Rows are points. Each copy is the shape, with its points in the same order, turned, moved and blurred by noise. Some copies are also mirrored. Which?

Shape (7 x 3):
[[-13  15 -12]
 [ 21   2  31]
 [  8  25  38]
 [ -1  20 -95]
 [ 11  38  39]
 [-19 -16  17]
 [ 19  14 -25]]
Copy 1 (7 x 3):
[[-15  11 -20]
 [  2  37  28]
 [-17  53  17]
 [-37 -66 -37]
 [-29  57  18]
 [ 24  34 -13]
 [-20 -11   6]]
Copy 1 is: mirrored
Copy 2 (7 x 3):
[[ -2  15 -18]
 [ 41  19  15]
 [ 46  27  -9]
 [-85  30 -15]
 [ 51  43  -7]
 [ 23 -20  -4]
 [-14  32   8]]
Copy 2 is: mirrored

Shape, 7 rows:
[[ -4  22 -15  -8]
 [ 25  54  74  63]
 [-33 -34 -32  -1]
 [ 25 -11  10 -10]
 [ 33 -24  -9 -14]
 [ 22   6 -15  24]
 [ -3   0  20  11]]
Copy 1:
[[-23   7   8 -13]
 [-41 -38 -91 -63]
 [ 36  29  18   4]
 [  5 -34  10 -23]
 [ 15 -29  30 -29]
 [ -2   2   1 -52]
 [  3 -13 -22 -17]]
Copy 1 is: mirrored
Copy 2 (7 x 4):
[[ -2 -30   5  26]
 [ 95  39 -33   7]
 [-53 -10  12   6]
 [ 12 -28   0 -22]
 [ -6 -45  -2 -22]
 [  3 -22 -27  14]
 [ 10   3   4   0]]
Copy 2 is: mirrored
Copy 3, 7 rows:
[[ 12  18  -7 -14]
 [-41  78  40  64]
 [ -6 -29  15 -52]
 [ -2 -12  -4  19]
 [ -5 -28 -22  10]
 [-30  15 -15  -3]
 [-10   9  22   8]]
Copy 3 is: only turned
Copy 4:
[[ 34  12 -21  -5]
 [-23 -68  26  51]
 [ 12  71 -18  -9]
 [ -1   6   2 -33]
 [ -8  19 -12 -47]
 [ -8  -1 -32   1]
 [ -1   9  10   4]]
Copy 4 is: only turned

Shape, 11 rows:
[[ 20   5   5   8  13 -17]
 [-27 -39 -20  -7 -43  33]
 [-45   2  -7 -43 -16  37]
 [-19   3   9   2 -12  58]
 [ -2  20 -12  25  -2 -24]
 [ -7 -15  -7  -8 -16  68]
 [ 44  18  -3 -15  39  -1]
 [ 36  26  44  -7  41 -23]
 [ 10 -18  18  -1  27 -45]
 [  7   3   4  25  65   1]
 [ 14   1 -30  -6  20 -90]]
Copy 1 (11 x 6):
[[ 30   6   2 -21  22  22]
 [-19  40  -1 -20 -32 -36]
 [-34  44  35  17   5 -26]
 [-36  25 -11  16  -6   8]
 [ 51  23   7  -6  -2  17]
 [-45  36 -20  -3  -8  -5]
 [ 19  23  -8 -25  56  42]
 [ 26 -22  14 -14  63  48]
 [ 44 -14  12 -35  45  -2]
 [ 39   1 -35   9  53  13]
 [ 95  24  38 -45  39  -1]]
Copy 1 is: only turned
Copy 2 (11 x 6):
[[-10  -9 -20 -17  -6  16]
 [-39 -20  44  39  13 -31]
 [  3 -39  47  35  42   0]
 [ -4  10  21  45  41  -2]
 [-36   3   3 -31  11  27]
 [-13   3  24  58  23  -8]
 [ 20  -8 -29   1 -13  40]
 [ 41 -10 -52 -37   3  19]
 [-16 -37 -39 -34  -1   1]
 [-16 -13 -58   6  18  42]
 [-39 -56  -9 -70 -32  37]]
Copy 2 is: only turned

Shape (11 x 8):
[[ 32   3   1  35   7  30  29 -12]
 [-27  29   2  23  -1  18  -4  -6]
 [ -7  19 -45  -1  27  17  26   9]
 [ 47 -41  59 -62  46  36 -46 -41]
 [  1   4  -2 -22  58  14  16  28]
 [ 47   6  74 -48 -39  15  -5 -26]
 [  8  -4  -4  -4 -57  16 -35 -45]
 [-44  20  14  17 -49  15 -36  17]
 [-66  33   0  11  25   0  45   3]
 [  6  44  -3  10   9   1 -19 -15]
 [ 22 -23  21   1 -26 -23 -40 -25]]
Copy 1 (11 x 8):
[[-24 -31  -6 -23  -3  19  11 -18]
 [  7 -26 -20  17  19 -18  22  -1]
 [-13   7 -25  -2  67  11   9 -17]
 [-58  85  43  34 -55  -1  -8 -13]
 [-52  37 -31   2  39  -1   6   0]
 [ 16  64  17 -25 -73 -15  35  -2]
 [ 48   5  31  20 -17   8   0 -16]
 [ 43 -21   2  43  11 -30  36  43]
 [-12 -14 -31 -10  59 -73  28  -3]
 [  5   8 -37  33   0  -4   3 -15]
 [ 27  16  10   8 -40  -1 -44  16]]
Copy 1 is: mirrored
Copy 2:
[[ 25  23   8  43 -25 -22  16  24]
 [-10  -6  14  29  14 -15  -6 -11]
 [-13  10  37   6  14  -9  41  27]
 [ 27  17 -37 -46 -95  53  -4 -20]
 [-34  16  16 -18 -21  10  11  43]
 [  3   8 -91  25 -56  18  17 -26]
 [ 49 -22 -34  32  12  20  21 -41]
 [-13 -41 -16  50  35  15 -23 -22]
 [-47 -19  19   0  21 -59   4  15]
 [ -5  31   2  18  15  -1   3 -22]
 [ 48   5 -54   5  10  25 -13  -8]]
Copy 2 is: only turned

Shape:
[[ 21 -15  28 -38  40  -1  28  48 -20]
 [ -2 -28 -13 -23 -49 -26 -34  -8  -8]
 [ 16 -18  -4 -26  35  -8  -2 -12 -22]
 [  8  25 -15   6 -16   5  -9  -9 -36]
 [  7 -14  -7 -16  30 -32  22 -35 -22]
 [  8  -3  56  12 -23  92 -15 -19 -18]
 [-12  11  14  -6 -10 -29   1  22  33]
 [-21 -20  12  19  14 -22  19  -6 -33]
 [  4 -23   3   3 -54  69  22   1  21]
 [ 30 -21  -3  14  49 -34   0   4 -21]
 [ 10 -13  28  31 -11  -3  18 -15 -23]
 [-11 -15  -8   3  57  -9   8  11 -25]]
Copy 1 (12 x 9):
[[-51  -6   8 -35   7 -41 -13 -43  -8]
 [-24 -16 -27 -10   1  26  43  50   7]
 [-12  26  -8 -22  10 -32   0   9 -10]
 [-15  19   8 -19  19  35 -21  30   7]
 [ -1  29 -26 -37 -15 -25 -15  24 -22]
 [-26  33  14  18  77  62   6 -21 -51]
 [ -2 -56  -8  -8 -11  10 -11  -4 -12]
 [-17  12 -52 -37   7   9 -24  -6  -6]
 [-39  19   4  43  -4  70  24 -25 -28]
 [ 16  17 -18 -51   7 -30  -5 -12  15]
 [ -7  20 -26 -38  11  38  -5 -15 -21]
 [-14  16 -31 -16  18 -36 -35 -12  13]]
Copy 1 is: mirrored
Copy 2:
[[  5  -9  -3 -66   3  -7 -37 -19 -32]
 [-40 -14 -45  24  40  51  -9 -17  -3]
 [ 15  -8  -5 -23  29  31 -18  19 -29]
 [-10 -42 -24   3  10  15  23  21   1]
 [ -3   3   1 -11  48  12  -6  38 -41]
 [-28 -33   7 -37 -62  80  51   2 -12]
 [-33  18 -13  19 -10  -6 -24 -10  -3]
 [ -6  -6   2   2  25   0  24  -5 -51]
 [-41  20 -16 -36 -22  55  53 -19  33]
 [ 33   4 -31 -10  20   4 -13  19 -55]
 [-25  -3 -21 -10  -3  16  38  10 -48]
 [ 39  -3  12 -10  21   1  -3   0 -36]]
Copy 2 is: only turned
Copy 3, 12 rows:
[[ -1  15  33 -60  40   6 -25  35 -28]
 [-11  -1 -70  -4  16  12  10 -16 -14]
 [ 31  23 -14 -25   4   1 -22  27 -22]
 [ 12  -6 -24 -21 -22 -36   8 -14 -18]
 [ 23  30 -20   0  -8 -13 -11  45 -47]
 [ 18  60  27 -34  -9 -10   8 -95 -13]
 [-33   6  -3  -6  15   1  35  21   3]
 [-20  40 -14 -33 -24 -18   1  25 -42]
 [-23   6  21   4 -15  25  -3 -77 -26]
 [  3  33 -14 -23   3 -28 -43  49  -6]
 [-23  48  -8 -12  -9 -33  -2 -12 -37]
 [  4  31  -1 -44 -23  -1 -24  46 -15]]
Copy 3 is: only turned

Shape (16 x 11):
[[-65  11 -15  24 -34 -40 -15 -19 -14  10 -35]
 [ -5 -15 -26  -6 -16 -33  46   4  18   6 -35]
 [ 11  69 -23  24 -24  82 -24 -16 -25 -12   9]
 [ 16  39 -22  24 -27 -43   9 -14   5  10   0]
 [ -7  -4  26   9  31  25  19   6   3 -28 -21]
 [  7  -3 -25 -50 -33 -21  23  77 -33 -61 -12]
 [-29 -10  23 -11 -30 -36 -20  -3 -13   1 -10]
 [ 15  -5 -23 -15 -12 -12 -19 -14 -43  10  19]
 [ -8   2  46  14  -1   1  48  15 -10   1  11]
 [ -9 -20   9  29  -2   4  11   5 -23 -17 -11]
 [ 12 -15 -34 -47  73  14  59  16 -37 -53  -8]
 [-58  -9 -18  17  18 -31 -14  31 -25   1 -18]
 [ -1 -17 -16  19  34  -5 -11 -12  -6  21 -10]
 [ 14  17  -4 -26 -28 -33 -15   0  -1   5   7]
 [ 15  -7  94  17 -19 -15 -22  -1 -38 -26 -13]
 [ 12 -16 -32 -12 -21 -39   2 -14  26 -50  20]]
Copy 1, 16 rows:
[[-52 -43 -26  39 -26 -21 -28 -13  46  27  -7]
 [ 20 -41 -13  19  10   3  15   3  62 -12 -10]
 [-35 -24  -6   4  14 -20 -78  85 -39  -7  -4]
 [ 13 -12 -37  13 -24 -27 -18  48  48  28 -26]
 [ -4 -34   9  -1   5 -27  21   8 -29 -18   1]
 [-19 -21  26 -37  28  69  34  47  43  20  20]
 [-35  -5 -24   5 -20  12  -6 -19  22  24  -9]
 [ -8  26 -22  31  22   8 -19  24  11  29 -21]
 [ 30 -14  16 -27 -19 -31   1 -10 -10   6   7]
 [-23 -10  -6  -6  15 -38  -1   6  10   0   6]
 [ 23 -26  37  31  66  11  66  40 -25   7  24]
 [-53 -13  30  39  -9 -18  18 -11  40  13 -11]
 [-11   9  -4  45   9 -35  15  10   7 -12 -31]
 [  7   3 -29  13 -23  27  -4  28  26  19 -17]
 [-25   8 -29 -65 -21 -11  12 -23 -34  35 -16]
 [ 11   8 -55  22 -11  14  24  41  41 -12  36]]
Copy 1 is: only turned
Copy 2:
[[-64  19  21  -8   4  26  28 -60  -4  -8 -29]
 [-31  -1  23  34 -33 -17   3  -3 -23 -30 -21]
 [ 39  12 -23  -9  77 -46   0 -23  -7  63 -24]
 [-38 -10  13   5  -1 -20 -22 -25 -46  29  -6]
 [ 37   8   5  33 -22   6  17  -2   5  15   1]
 [ 23 -54  -9 -10 -37  16  28  18 -53 -11 -87]
 [-35  18  -6 -23 -13  46  11 -14 -19  -5 -12]
 [-22  16 -42  16  16  19 -28  -5 -35   8 -34]
 [ -2  37 -11   8 -53 -19  24   6 -29  24   6]
 [  0  25   7  22  -8  22  26   5 -19  26 -11]
 [ 68 -11 -25  95 -55   9  -9  -1 -16  -1 -65]
 [-44   8  -2  23 -27  37  25 -15  25  27 -49]
 [-29  18  -6  50   5  17 -18   1  10  19  -6]
 [-16 -11 -18 -28  -7  11 -29 -16 -36  -2  -9]
 [ 13  20 -26 -25 -19  67  37   3 -44  41  41]
 [  4   6  46   3 -15  21 -48  -4 -52  -4 -44]]
Copy 2 is: mirrored

Shape, 16 rows:
[[-14  30 -63 -15  45 -13  23  13  25 -24  26   6]
 [-37  35 -25 -51 -23  -5  33 -22 -28 -32   6 -15]
 [-26  12 -19 -13  -6 -48  38 -29  23   0   2  -3]
 [ 11  19  -1  26  -7  26 -95  44 -27  23  -1  45]
 [-25  11 -20 -27  14  -7  13 -41  29 -21 -51  20]
 [ 61 -10  -8  12 -43  25 -61  22   8  -2   5  80]
 [ 32 -51 -14 -30  23  13  17 -21  39  74   5 -27]
 [ 51 -34  24  25  -6  38  -9  51  -2  13 -16  35]
 [ 41 -14   3 -10  -8  44 -62  31  25 -20  12  -3]
 [-42  80 -16 -53   4 -16  47   4  31 -13 -26  -9]
 [-12  29 -61   1  25  10  30 -21 -16 -23 -28  -3]
 [-31  31 -17   8 -18 -40  19  -7  20 -34 -25 -35]
 [ 41   8  51  -3  32   9 -41   4 -11  -8  27  22]
 [ 20 -63  15 -14  27  33  32   8  38  64  47  -2]
 [ 11 -39   5 -35  20  -8 -42  54 -12  -5   3  26]
 [-18 -75   8   6  37  63   0   4  43  41  45  20]]
Copy 1 (16 x 12):
[[-20 -16 -38  33  -8 -33  -1  -9 -34 -12 -78  -2]
 [-15  15 -44   8  -8   4  12  17 -51 -62 -35  68]
 [-15  22  11  -8 -16 -37   5  29 -31 -47 -47  23]
 [ -6  34 -70  13  46  11  41   5  85  12  24 -14]
 [ 16  17 -25  -8 -38  -5  -7  64 -22  -6 -52  21]
 [-21 -34 -54   0 -14   0  38  38  68  -2  56 -34]
 [-50  10  57  -5  -1  44  -6  14 -15   6 -20 -22]
 [ 20  -4  -1  17 -11  20   8 -11  44  10  50 -24]
 [-12  -2 -54 -19  -4  32  48 -18   9  33  18 -24]
 [ -1  40 -26   3 -59 -16  13   1 -14 -41 -93  55]
 [ 20  -9 -39  21   9   9  -9  24 -25 -48 -68  14]
 [ 26  42 -14 -17 -17 -29  42  16 -45 -52 -42  18]
 [-25  12 -46 -37  11   1 -21 -32  29  18  26  -1]
 [-38 -19  77  14   6  22   0 -15  -9  43   9   0]
 [-27  30 -47  35   6   0   3  -1  -1  20  35 -27]
 [-20 -28  46  16  32   8  11  18  -5  86   5   9]]
Copy 1 is: only turned
Copy 2 (16 x 12):
[[-55  13 -16 -54   9   3 -29  16  24  39 -39  -7]
 [  6 -21 -56  -9 -27  -6  20  41  26  46 -42  13]
 [-29   4  19  -6 -43  10   0  39  11  52 -43  23]
 [ 21   0  17 -60  22  21  54 -19 -71 -15  56   8]
 [ -4 -28  11 -15 -36  30 -29  40  19   3 -38  25]
 [ 18  -7  42 -35  10  69  67  -6 -25  -2  37 -56]
 [-24  44  52  37  -8 -28  15  21   1 -49 -48 -29]
 [  5   8  37  27  35  32  37  -4 -20 -16  49 -21]
 [ 32  40   0 -20  24  52  23 -28 -26 -20  -5 -40]
 [-42 -53 -37  -2 -17  11 -24  24 -12  47 -68  36]
 [-32  -7 -29 -34 -34   5 -29  46  20   7   9  -6]
 [-11  19 -21  -4 -45  30 -21  19  -4  61 -21  42]
 [ 47  -7  28 -11  18 -10  10 -53 -12  16  15 -32]
 [-15  44  60  42  52 -40  21  22  12 -20 -37 -38]
 [  1   9  21 -19  35   9  55 -34  19 -11   8  16]
 [ 24  49  58   5  78 -25  10  51   8 -36 -29 -33]]
Copy 2 is: mirrored

Shape, 18 rows:
[[-17  10  13  -2 -12  10   8   4  -1   8   6  -4]
 [  0 -24  -7   0   5   0 -27   4   6 -10   5 -13]
 [ 13  12  -9  16  -9   7   7   1 -28   0  12 -15]
 [-51   9 -13  13   3  13   6 -13  -1 -14  10 -13]
 [  5   9  -5  -7   0   9   9  -3 -16 -14  15 -13]
 [-11  12  -3  20  11  13   4  -1  12 -11 -19 -14]
 [  9  10   3   3  -6   6   5  24   7 -14  12   3]
 [-11   3  -3  17   4  15   3  13 -33   6 -29 -14]
 [ -2 -38   8  20   4  -7   3   5  -9 -12  14  -6]
 [ 11   5   5   0   7 -24   7   4  -1  -7 -17  16]
 [  6   9  -4  -2  -9  11 -27  26   7 -14  -9 -15]
 [ 12 -17 -16   3   4   5   6  11   3   2  17   8]
 [-11  11  -3  -1   7  -5 -29  19   6 -10   7   0]
 [ -2   8  -8  -2 -22 -14   1  23   1 -10 -95   1]
 [  5  13  -5   1 -12 -20   6  23   8  31   5 -13]
 [ -6 -10  10  -3  11  14  -4  -5  -5  -1   2  -7]
 [-19  12  -2  18 -11  15 -17 -13   6  -5   7   0]
 [ 13   9  -6  15  -5 -21   9   9   9 -13  -3 -18]]
Copy 1:
[[ -4   4   3 -10   1 -17 -14  17   9  -8 -12  -1]
 [-15  30   1   4 -18  -1   3 -17   6  16 -13 -18]
 [  1 -13 -11  12 -12  -4 -26 -10  28  -8  -7  -3]
 [ 13  16   5   7   2  -9 -19  15   1 -15 -54 -21]
 [  8  -1 -12  -1  -4  -5 -29   1  18  11 -10 -11]
 [  7  10 -12   8 -13  13  -3  23  -5  -8 -27   0]
 [ -2   8  -4 -16  -1  13  -5   9  30   6  -7   0]
 [  2   0 -21  11 -30 -11  -9  -5   1 -16 -25  23]
 [ -4   6  31   6 -31   5 -10 -13  16  11 -16  -2]
 [ 17   6   5   7   3  10   7  -6   0  13   4  22]
 [-11  34 -27 -10 -13   7   6   3  16  -6  -3  -2]
 [-17  -5   1  -3  -3   6   4 -10  22  19 -18  -6]
 [  5  32  -7 -17   2  10   6  -9  10  -9 -11 -11]
 [  6  40 -34  23 -11  -7  18  16 -12  -1 -10  77]
 [-29   1   2  -7  22   5 -12  -7   5 -18   6  18]
 [ -3   2  -2  -6 -18 -11  -7   0  -4   7 -14 -13]
 [  5  16  -1   7  -3 -10   1  17  12 -15 -17 -26]
 [ -2  15   2  17   3  28 -20   3  15   3  -1  14]]
Copy 1 is: only turned
Copy 2:
[[  1  15  -4  -3 -20   9  -8   6   4  -9   1   0]
 [  1 -26 -10  -5  25   3  -6   1   5  13 -10   2]
 [-15 -13  -7   5   0 -24 -21  14   3 -30  13   6]
 [-23   7 -11  -4 -12  16 -22  12 -16  13  25 -27]
 [  1 -10   8  11   3  -4 -24  17 -10 -14   8   4]
 [ -5  15   1   1   9 -19 -17   3   1   5   2 -31]
 [ 21  -1  -8 -11  -3 -13 -27  -6  -3 -13  -2   5]
 [ -9  10 -18  20   0 -33   3  18   0   2  16  -6]
 [  6 -29  -5 -17  10 -11  14  -3  -6   4  18   7]
 [ 19   6  13  10  17 -11 -12 -17  20  -1  22  12]
 [ 16   0 -21   0  13 -17 -31  11  11   4 -18  -1]
 [  3  -5  -6  -5  18  -1  -8 -13 -17 -16   3   9]
 [ 13  -8 -22   9   8   3 -30  -9  12   6  -3  -7]
 [ 17  69  -4  13  42 -44 -10  18  38  28  12   9]
 [ 14  13 -18  -3  13   4  -7  -4  28 -39   4   0]
 [ -2  -7   5   8  -1  -1   3   2  -5   9  -6  -5]
 [-22   0  -8  -8  -8  -1 -26  -8   7   9   0  -9]
 [ 14  -2   2 -12  19 -12 -23   7  23 -16  19  -7]]
Copy 2 is: mirrored
Copy 3:
[[ -9   6  -6 -12 -18   8   2 -10   3  26  11  -3]
 [  6  17  -6  12  -1  15  14  -3 -18 -13  23  -6]
 [  9  -3   2 -11   4   6  29   0  11  15 -12   2]
 [ -8  15  -5   3 -38  42  13 -27   6   9  -8  -9]
 [  0  -9  -7  -8  -5   7  27 -21   8   8   2   6]
 [  0  26  -9  -4 -10  12  -8 -19  25   0  -8  -4]
 [ -4   1 -10 -10  18   3   1 -27  -1  20   9  -2]
 [ 12  29   5 -29 -17   1  15   4  14   5 -13 -21]
 [-21  25  -4  -1  14  23  33   1 -13   4  12  -3]
 [-23  -1  -9 -21  13   0 -11  -1  -1 -16  -2  -9]
 [ 25  12  -4   2   5   2  -9 -20   0   3  20 -14]
 [-11  13 -18  -4   7   2  20 -17 -21   6  -3  11]
 [  7  -2   6   3   3  18  -9 -22 -17   1  15  -8]
 [ 21  21 -41 -50  -5  -6 -35  17  18 -30  -1 -57]
 [ 11  -1 -16 -29   7  18 -12   8 -12  19   6  21]
 [-12  13  -2  -1 -15   1  14  -8   1  -1  14  -3]
 [ -7   5  -3  21 -19  20  -4 -13   4  15  -9 -14]
 [  7   2 -17 -10  24  26   1  -3  16  -3   3   6]]
Copy 3 is: only turned
